Rows are points. The window is the flat piece filled in between its corners: a triangle in 3 columns, a solid with four corners in 4, and so on. A path goes straight from each point to the next, and from the last back to the first. List the points from which the path goes on through the window.
In the rows, 128 means zero.

Window (3 x 3):
[[173 166 147]
 [122 116 122]
 [100 146 123]]
Path:
(1): [136 145 100]
(2): [183 158 132]
(3): [158 166 154]
(4): [168 195 193]
(5): [166 139 112]
(6): [168 141 113]
(7): [119 118 153]
(8): [138 149 149]
(9): [123 144 116]
(10): [ 98 133 104]
(11): [140 142 168]
(12): [117 108 134]
Through the window after points: 2, 4, 8, 10, 12

Window (4 x 4):
[[142 181 137 128]
 [105  95 144  94]
 [159 150 158 175]
 [158  74 141 122]]
Path:
(1): [156  87 173 110]
(2): [164 147 167 138]
(3): [142 153 134 149]
(4): [149  88 122 130]
(5): [160 102 162 136]
(6): [159 106 190 112]
(7): [119 128 110 111]
(8): [131 162 119 129]
(9): [149 154 161 136]
(10): [174 153 174 131]
(11): [103 160 121 135]
(12): [144  84 129 123]
Through the window after points: 2, 4, 8, 12

Window (6 x 6):
[[159 143 171 142 161 169]
 [172 144  78 124 114 123]
 [135 165 100 136 146 163]
 [119 147 129  76 127  99]
 [125  96 144 102 201  57]
 [131 131 106 133 112 127]]
Path:
(1): [123  74 119  96 187 128]
(2): [141 157 130 130 147  68]
(3): [181 154 131 131 148 106]
(4): [ 87  91  96 131 145 164]
(5): [119 120 110 105 132 141]
(6): [148 156 127 129 140 112]
(7): [140 142 163 143 168 126]
(8): [137 129 149 102 156 138]
Through the window after points: 1, 5

Window (6 x 6):
[[ 37 123  84 130  77 134]
 [111  93 123  85 134 138]
 [186 119 164 146 158 136]
 [ 92 149 148 111 119 128]
 [128 107 139 164 129  71]
 [110 146 106 147 140  95]]
Path:
(1): [152  97 141  90  87 133]
(2): [ 81 111 118 129 164 110]
(3): [116 116 132 134 173 151]
(4): [134 119 155 111  92 102]
(5): [167 128 126 137 100 115]
(6): [ 89 103 145 125 142 114]
(7): [ 89 138 116 146 142  98]
(8): [115 114  98 116  67  95]
(9): [137 147 122  70 103 101]
(10): [ 93 136 139 173 136 122]
(11): [105  79 144 109 193 139]
(12): [135 128 126 122  96 111]
Through the window after points: 1, 11

Window (8 x 8):
[[ 72  90 136 129 175 129 132  88]
 [128 154 156 128 154 127 128 163]
 [106  85 162 150 168 141  96  61]
 [132 155 113 165 103 125 147 166]
 [116  76 133 107 142 128 107  99]
 [132 198 148 126 102  97 157 144]
 [159 162 148 139 114 126 192 160]
 [152 145  57 120 145 192 139  95]]
Path:
(1): [109 112 149 129 135 151 118 123]
(2): [104 136 156 135  91 165 144 108]
(3): [156 152 118 132 153 110 133 135]
(4): [137 119 116 153 150 115 118 122]
(5): [ 72 146 161  71 121 167 135 105]
(6): [ 95 128 134 110 111 185  82  94]
(7): [138 116 161 166 182  92 151 123]
(8): [143 151 126 176 166 102 133 102]
(9): [124 141 150 116 117 148 159 135]
(10): [130 143 151 128  85 141 146 147]
(11): [139 152 102 164 176 100 153 138]
(12): [164 136 117 156 151  96 130  95]
Through the window after points: 6, 10

Window (9 x 9):
[[152 116 121 123 141 121  47 127 113]
 [173  93 108 143 129 129  60  87 140]
 [107  78 127 131 151 149 138 141 144]
 [118 117 157 105  78 114 116 145 147]
 [163 120 139  93  96 131 125 162 137]
 [121  84 145 109 123 129 169  95 111]
 [126 142 114 110  83 134 114 135 130]
 [125  90 140 155 140 108 185 111 120]
 [123 103 168 156 149 149 173  82 123]]
Path:
(1): [ 99 127 116  80 175  93  64 107 123]
(2): [189  97 135 161  95 154  86 147 117]
(3): [133 114 128 143 121 143  90 125  91]
(4): [155 104 125 104 145 107  65 126 155]
(5): [121 109 126 112 147 142 114 112 137]
(6): [183  61 149 163  98 105 120 125 117]
(7): [136  80 117 157 115 117 107 160  91]
(8): [137 145 148  80 124 133  81 102 165]
Through the window after points: 1, 3, 7

Window (9 x 9):
[[134  92 145 132 168 159 151 137  61]
 [155 108 106 141 144  72 185 160 152]
 [ 98 137 159 141 130 131 188 135 155]
 [164 154 153 135 103 115  94  79 120]
 [169 115 157 115  76 146 119  96 116]
 [ 97 149  90 142 119 141  95 117 104]
 [106  95 133 139 137 109 112 140  89]
 [100 135 135 170 136 159 117 143 150]
 [105 112 107 211 128 108 205 139 136]]
Path:
(1): [110  73 144 148 175 140 151 104 146]
(2): [124 144 119 143 121 132 163 179  87]
(3): [168 136 165 135  99 132 126 127  91]
(4): [108  83 116 124 112 132 121 101 136]
(5): [129 103 142 128 151 138 115  91 114]
(6): [138 162 136 171  94 126 140 168 106]
(7): [106 129 155 168 102 122 122 177  98]
(8): [155 112 108  93 154 119 118  70 131]
Through the window after points: 3, 5

Window (11 x 11):
[[150  89 128 140 101 151  90 147 119 107  52]
 [117 205 207 129 168 127  86 154 110 108 116]
 [ 96 187 146 151 135 105 121 123  98 100 160]
 [ 90 102 143 124 156 143 141 135 109 135 126]
 [133 144 136  95 163 108 142  95 140 113 103]
 [156 158 122 149 116 109 202 138  86 139  89]
 [121 129 114 116 126 169 124 146  81 107 125]
 [ 30 109 182  76 144 138 107  93  80 109 137]
 [113 135 101 113 141  89 156 113  56 152 164]
 [140 184 100 150 178 103 159 147  96 121  81]
 [100 122 106 101  83 130 116 123 123 147 105]]
Path:
(1): [104 137 148 105 145  95 125 182 103  72 136]
(2): [ 90 140 149 121 130 153 144  61  85 160 103]
(3): [144 121 126 130 106 152  91 119 108 125  80]
(4): [117  92 130 140 143 107 153 193 119  88  69]
(5): [114 116 124 110  91  99 173 152 111 105 129]
(6): [ 85 127 138 115 153 148 103 109  99 148 116]
(7): [113 162 146 159 156 136 123 103  89 131  88]
(8): [136 127 114 103 122 107 141 163 119 111 141]
(9): [109 158 135 124 124 113 144 163  99 111 121]
(10): [120 149 126 143 127 123 141 116  88 133 116]
(11): [127 165 156 145 147 135 133 123 111 132 124]
(12): [113 156 143 101 149 101 129 144 101 103  96]
Through the window after points: 1, 3, 5, 11

Window (12 x 12):
[[ 67 151 157  63 107 176 131 143 121 120 128  97]
 [148 131 140 113  86 195 100  99  95 134 138 108]
 [148 177 133  95  74 161 138 117  92  97 131  99]
 [131 160  97 145 187 116 141  94 198 165 104 116]
 [182 116  99 171 106 140 151 159 145 164 121 164]
 [130 135 165  94 129 145 137 120  89 117 156 141]
 [121 140  98 142  87 150 121 126  64 134 146 140]
 [130 111 116 135 184 108 157 120 162 148  95  68]
 [142 115 106 132 147  89 103 132 174 135 105 126]
 [138 160 128  77  90 159 115 151  96 154 176  95]
 [161  92  84 121  95 117 160  97 136 157 127 152]
 [ 89 131 167 145 133  82 143 131 192 160 141  92]]
Path:
(1): [135 145 134  97 122 152 121 136 127 124 174  93]
(2): [136 129 112 115 119 152 118 121 132 132 145 105]
(3): [139 144 142 122 117 148 127 108 120 156 110 119]
(4): [143 151 126  91 107 124 102 122  83 159 109 113]
(5): [128 146 138 128  76 211 166 115 145  75 172 102]
(6): [136 123 124 117 130 132 151 179 169  83 179 116]
(7): [132 129 130 147 122 106 121 101 141 188  92 127]
(8): [145 154 137 104 100 159 116 122  92 134 122 109]
(9): [130 134 119 114  86 160 153 113 144 106 174 109]
(10): [ 97 163  91 146 171 153 164 106 202 123 174 122]
(11): [162 137 121 131 148 102 119 110 147 182  68 115]
(12): [155 134 131 140 160  85  73 112 136 192  80 110]
(13): [116 122 108 120 125 127 156 135 177 103 145 126]
(14): [133 133 125 116 121 153 142 142 137 124 143 121]
(15): [ 94 140 149  91 105 141 127 121 108 161 102 111]
(16): [133 155 116  98  70 139 123 144  90 193 120 125]
Through the window after points: 2, 4, 6, 8, 10, 12, 14, 16

Window (12 x 12):
[[146 130 149 106  70 148 158 109 102 113 113 102]
 [ 72 157 118 154 125  87  92 174 119  55 130 111]
 [ 88 136 134 127 115 105 135 119  73 110 173 162]
 [137 142 106 136 119  82 190 101  97 153  99 147]
 [106 129 168 100 154  73  71 140 131 120 138 146]
 [103  50 141 130 182 141 156  60 136  97 144 109]
 [107 171 139  81 102 110 124 144 133 107 146 165]
 [161 142 152 128 121 110 121 159 159 136 160 139]
 [ 89  78 147 147 117 186 128 145 112  59  76 107]
 [158 113  74 153 102  96 128 115 130 123  86 134]
 [ 98 129 119 112 156 135 134  58  98 177 112 131]
 [166 140 115  77 136 109 117 154 120 150 121 128]]
Path:
(1): [119 116 134 123 107 102 135 124 134 143 138 130]
(2): [ 87 119 157 109 109  59 116 137 142 120 139  89]
(3): [136 158 112 136 174 142  78 149  96  85 116 196]
(4): [148 132 136 108 155 139 121 121  87  67 106 127]
(5): [ 87 125 130 118  96 104 132 133 130 162 146 142]
(6): [ 69 124 152  95 105 113 125 170 125 124 152 116]
(7): [145 142 124 137 131 111 119 128 125 109 123 132]
(8): [147 157 104  99 138 113 130 111  89 120 116 141]
Through the window after points: 2, 4, 6

Window (14 x 14):
[[ 78 130  70  76 172 172  98 140 176  79 126 140 108 155]
 [209 148 106 100 133 100 154 131 183  81 122 151  96 122]
 [167 132  91 175 112  99 165 114 143  78 122 113  98 126]
 [206 107  99 137 153 142 170 129 170  76 136 138 161 120]
 [139 116 165 132  98 143 113  93 121 159  99 107 179 129]
 [167 108 145 146 112 139 141 155  75 151  88  97 138 120]
 [136 141 142 112  98 183 144 111  93 113 127 127 149 107]
 [ 66 166 130 117 174 137  87 150 156  72 107 195 131 123]
 [ 80 140 104 126 131 182  90 171 161 129 173 150 109 155]
 [154  70 167 128 109 114 154 104  90 115 123 147 137 115]
 [155 121 185 119 128 124 178 117  93 112 139  98 167 152]
 [179 121 118 130 140 117 169  99  90 157 154 104 152 105]
 [140 111 184 124 123 131  88 117  74 100 145  98 157 107]
 [137 116 186 139 158 172 133  99 107 129 132 110 117 118]]
Path:
(1): [148 134 127 124 147 125 103 126  92  89 108 165 130 142]
(2): [160 133 148 161 110 124 114  96  84 116 111 136 128 148]
(3): [132 111 128 112 140 136 141 147 145  86 155  93 138  90]
(4): [125 119 146 126 114 106 128 136 119 121 136  95 149 102]
(5): [194 129 150 134 128 183 155  73 126 128  90 154 150 177]
(6): [156 125 155 155 131 178 105  98 106 109 131 145 124 128]
(7): [132 113 166 116 158 140 155 122 123 126 130  96 129 116]
(8): [142 119 139 112 136 131 139 120 128 118 156  95 151 109]
(9): [176 130 145 166 108 150 143  78  90 124  73 199 143 164]
(10): [163 139 121 139 103 123 142 115 104 112 137 128 141 165]
(11): [145  91 177 111 148 161 134 123 128 119 121  93 143  66]
(12): [ 95 137 144 123 146 153 125 141 178  97 143 130 147 101]
Through the window after points: 2, 4, 6, 12

Window (14 x 14):
[[183  86 162 149  82 121 153 164 164 162 121  88 146 171]
 [180 113 154 144 122 130 101 151 123 180 143  97 114 143]
 [ 83 120 156 173 168 146 157  81 106 126 133 138 155 121]
 [162 130 137 182 182 129 139 133 149 112 119 142 146 122]
 [ 94 153 147 138 132 174 114 121 110  85 135 139 133 129]
 [ 86 127 159 100 133 144 138 161 144 125 180 141  93 127]
 [156  93 143 181 129  99 141 174 111 150  93 126 135 163]
 [137 108 113 136 105 102  96 168 159 142 137  56 104 125]
 [120 115 140 160 168 108 111  95 123  88 151 166 156 154]
 [ 94 172 158  89 120 123 120 180 150 160 169 115 149 146]
 [151 113 153 108 126 111 144 141 135 140 101  32  73 183]
 [131 112 127 163 141 139 119 119 157 156 100 143 125 162]
 [134 139 151 159 138 100 115  95 132 111 109 167 129  95]
 [125 130 101 133 157 143 150  90 101 113 130 170 151 112]]
Path:
(1): [134 135 145 160 133 109 143 136 124 120 136 131 123 154]
(2): [154 151 121 195  97  97 164  87 135 148 122 105 125 163]
(3): [142  78 160 124 168 137 102 173 127 120 113 126 123 130]
(4): [ 52 109 150 105 127 152  96 180 127  83 112  88 169  97]
(5): [163 167 148 150 140 117 158 105 137 178 173 158 104 176]
(6): [128 168 120 175 111  96 146 121 146 146 152 132 106 155]
(7): [155  72 168 115 134 142 128 156 139 133 108  83 141 143]
(8): [135  68 132 135 154 136  99 156 134 166  91 131 168 136]
Through the window after points: 4, 6, 8

Window (14 x 14):
[[ 95 169 173  99 174 132  91 143 143 102 151 143 102 128]
 [134 163 144 111 124 134 116 129 196  99 146 167 133 153]
 [110 171 148 159 102 134 128 158 184 152 159 107 131  84]
 [167 100 137 174 107 151 138 168  82 151 122 142  92 158]
 [137 176 179 136 101 129 173 131 156 107 129 137 149  51]
 [130 147 136 106 178 127 118  93 197 132 160 153 115  77]
 [134  62 108 151  78 111  96 142  67 111 148 134 124 148]
 [118 173 116 123 143  91 134 140 173  92 154 155  75 104]
 [147 109  90 155  78 181  87 131  70 109 112 122  85 144]
 [134 175 126 104 136 136 111 179 157 133 145 178 136  80]
 [148 133  90 138 117 147 148 161  71 132 123  96 146 163]
 [ 75 158 136 134 174 135 133 149 200 105 110 168 133  93]
 [121 119 102 171  99 176 137 138  67 119 179 154 116 148]
 [ 95 171 151 106  80 127 175 131 152 175 120 147 127  88]]
Path:
(1): [118 152 130 148 132 116 111 142 138 120 124 158 122 103]
(2): [151 138 136 101 105 190 157 172 137 133 150 135 119 128]
(3): [121 116 125 131 127 142 139 155 155 104 150 139 117 119]
(4): [134 205 127 144 142 124  77 129  82 135 117 157 132 128]
(5): [131 168 106 134 136 125  96 129 121 160 134 138 128 119]
(6): [120 130 133 126 123 144 124 150 139 100 146 145 102 134]
(7): [118 141 138  95 110 139 162 160 162 119 151 122 116  95]
(8): [125 164 137 168 142 125 114 131 136 128 133 169 135 116]
Through the window after points: 1

Window (14 x 14):
[[121  99 137 115 145 175 156 149  98 172 128 131 174 138]
 [122 147 114 136 147 173 112 130 125 173 150 144 105  74]
 [131 135 127 132  98 103 143  89 124  97 166 154 152 152]
 [141 161 154 119 125 160 136 183 139 110 127  93 122 146]
 [100 144 103 147 146 135 143 166 160 192 123 111 187 197]
 [133 119 180 153 101 150 152 159 142 186 169 131 146 108]
 [ 84  77 118 140 137 140 133 123 125 150 148 120 117  90]
 [133 175 192 105  75 113 111 123 123 164 156 108 164 150]
 [164 140  84 155 169 152 136 108 116 173 106  72 107  89]
 [ 62 152 150 128 100 107 168 139 132 119 151 131 117  70]
 [ 71 149 132  99  50 202 140 191 111 180  97 114 131 115]
 [144 178 124 129  98 112 106 191 127 134 117 119 172 145]
 [126  97  79  73 131 134 173 151 103 114 144 131 115 152]
 [ 98 133 156 127  87 123 128  97  88 218  80 142 123 146]]
Path:
(1): [122 129 134 107 119 143 135 141 150 137 143 117 138 117]
(2): [112 127 114 144 130 154 148 155 104 161 129 110 133 124]
(3): [ 90 132 126 152 123 130 175 128  90 163 179  94 150 157]
(4): [133 120 139 100 104 144  96 128 153 164  87 167 120  67]
(5): [114 128 124  94 115 135 143 137 139 166 119 130 139 137]
(6): [101 135 142 147 101 137 145 162  83 128 163 127 145 146]
(7): [105 178 148 172 108 149  94 153  89 167 177 121 133 143]
(8): [131 112 110 107 144 152 162 124 151 159 115 129 115  66]
(9): [151 129 142  81 103 143 153 146 154 175 108 138 116 129]
(10): [ 88 150 120 155 110 135 119 135  96 133 156 109 139 118]
(11): [112 138 122 152 134 141 134 154 103 169 132 107 123 162]
(12): [127 133 124  78  87 160 141 146 161 152 121 133 181 127]
Through the window after points: 7

Window (14 x 14):
[[190 178 102 136  85 112 136 155 171 176 127 163  75 130]
 [ 59  94 143 124 126 152 125 111 104  98 114 129  89 160]
 [ 87 137 127 156 136 118 143 148 101 131  79 115 128  99]
 [162  95 146 106 117 108 118 111 132 134 150  95 133 123]
 [166 122  97 128 118 104 165 185 135 136 179 128 134 137]
 [140 148 159 108 174 138 143 160 127 184 132 106 106 117]
 [161 150 153  94 126 158 107 167 151  96 103 120 122 132]
 [ 93  80 217 103 160 125 157 105 108 112 133 145 157 108]
 [ 73 130 154 113 176 144  96 119 147 187 125 140 149 121]
 [108 122 164  99 132 140 153  98 166 100 143  89 136 130]
 [ 75  95 106  99 150 109 134 146 123 133 168 147  84  84]
 [ 93  47 128 136 131 176 180 116 116  87  52 134 118 120]
 [133  68 149 118  79 109 157 169 171 124 131 125  95 132]
 [ 94 110 190 146 121 199 104  79 144 147 169  97 144 102]]
Path:
(1): [139  98 152  52 126 144 127 126  96 154 129 131 135  96]
(2): [125 123 153 134 138 132 123 131 152 127 131 112 125 132]
(3): [109 111 136 146 151 123 131 126 130 106 132 139  97 106]
(4): [122 113 156  64 111 132 152 146 135 185 146 129 138 122]
(5): [132 110 131  72  90 150 147 138 113 114 128 126 155 125]
(6): [108 109 164 180 173 121 122 138 151 161 144 128  81 111]
(7): [169 130 174 174 151  88 102 166 138 119 102  98  79 166]
(8): [104 126 133  89 124 163 141 133 129 127 123 129 136 105]
(9): [ 60  90 158  82  80 145 189 118 117 157 112 130  94 102]
(10): [155 139 123 174 184 119  92 144 147 122 143 118 137 130]
(11): [164 130 149 164 152 135 120 133 150 125 122 119  76 115]
(12): [ 89 122 122  65  79 135 150 141 128 147 123 137 166 131]
(13): [ 97 108 145 101 137 148 138 125 127 140 125 113 148 125]
(14): [ 96  92 169 149 147 127 118 123 133 101 129 132  78 131]
(15): [135  55 149 157 128 118 117 139 172 123 141 155  82 132]
(16): [123 164 141  67 114 144 147 151 118 133 116  90 153 117]
Through the window after points: 1, 3, 7, 11, 15

Window (14 x 14):
[[101 165  65 123 105  66 110 109  90  77 101 122 115 109]
 [112 132 113 121  99 149 176 141  88 179 184 102 124 142]
 [135 106 178  88  73 140 149 108 175 123 163 111 143  85]
 [108  81 144  89  89 138  94 132 135 186 137 100  48 103]
 [134  92 178 145 112 157 159  98 161 150 165  89 116 127]
 [ 93 151 121 100 130  69 114 141 117 113  97 108 142 124]
 [141 100 143 169  95 150 151 171 113 142 187 115 149 118]
 [134 164 102 120 113 107 105 105 128 136 109 139 156 115]
 [147  75  76 113 117  85 146 147 104 152 119 102 112 109]
 [100 159 116  92 126 151 124 119 174  89 101 127 128  99]
 [136 112 170  96 107 135 147 116 141 116 126 156 107 122]
 [109 107  61 117  93 107 110 138  59 125 109  98 147 161]
 [124 149 150 109 111 136 136 110 115 110  87 111 137  75]
 [132 136  83  90 147  94  92 122  77 100 128 105 131 115]]
Path:
(1): [164 135 136 107  87 126 144 129 140 118 161  98 111 129]
(2): [173 126 113 135  78 120 144 159  82 120 116  52 111 129]
(3): [ 75 111  74  86 145  94  94 102 105 127 127 161 149 124]
(4): [125 101 122 102 118 137 144  93 142 165 130 157 140  81]
(5): [129 127 158 126  91 124 126 174 116 109 151  55 104 151]
(6): [162 127 143 100 110 155 121 133 185 144 100  43 100 125]
(7): [112 102 112 122 100  96 147 119  92 133 161 157 146 100]
(8): [ 87 108  95 109 128 116 106 116 119 120 173 151 120  94]
(9): [165 130 138 102  97 110 136 133 116 137  92  65 123 142]
(10): [166 146 136 111  75  93 162 223 123 157 136  99 137 147]
(11): [ 87  89  97 131 129 137 107  56 108 109 146 125 110 102]
(12): [118 106 103 119 130 113 131 132 100 142 137 123 120 115]
(13): [135 146 137 120  65 128 132 143 130 122 116  93 114 136]
(14): [140 161 123 111 103 117 146 158 133 121 128 120  98 119]
(15): [ 92  76 140 106 120 128  98  78 124 133 129 111 140  84]
(16): [ 84  79 121 126 125 136 124 117 100 153 113 136 139  97]
Through the window after points: 2, 6

Window (14 x 14):
[[ 98  94 127 164 176 139 140 163 117 151  94 119  95 138]
 [120  89  89 197 164 109 149 128  85 137  82  99 135 160]
 [115 148 102  77 187 152 186 119  91 143 105 123 146 147]
 [158 181 160 126 115 133 133 169 112 123 156 121  90 135]
 [116  64 120 114 116  75 155 106 130  91 139 180 120 113]
 [ 87 108  99 135 108 117 111 123 108 137  76 169 133  91]
 [145 134 128  54 106 144 166 132 107 142  99 149  76 126]
 [106 116 132 121 147 124  54 130 100 138  15 131 137 125]
 [157 169  96  98 118 142  69 131 133 173 154 128  98 121]
 [ 84 136 130 142 127 168 136  54 162 101 122 133 133 138]
 [125  69 141 131 125 168 153 134 118 169 155 103 139 111]
 [136 135 163 137 133  93 150  76 130 140 111 181 129 121]
 [171 160 100 131 143 165 173 111 183 137 161 123 161 141]
 [ 89  95 105 110  94  97 118  97 137 156 109 192 162 156]]
Path:
(1): [134 113 115 129 137 122 161 128  98 106 122 196 121 145]
(2): [116 127 129 139 124 120 132  96 160 177 124  79 135 109]
(3): [120 138 155 113 122 102 141 141 141 146 123 103 127 104]
(4): [132  97  71  93 150 168 164  98  92 124 103 196 107 165]
(5): [115 129 112 145 177 152 114 130  85 143 136 197 151 160]
(6): [127 117 124 109 111 111 134 112 146 145 101 116 115 125]
(7): [121 124 119 110 132 106 132 144 130 167 100 110 121 131]
(8): [142 133 119 131 154 171 137 113  93 109 129 175 139 137]
(9): [110 120 133 160 107 166  92 134  90 136  95 184 133 133]
(10): [120 117 116  76 156  76 139 103 142 143  66 107 120 117]
(11): [108 123 119 131 161 111 155 110 134 153 115 126 131 134]
(12): [150 110 139 124  94 173  98 135 114 108 119 157 111 145]
Through the window after points: 3, 9
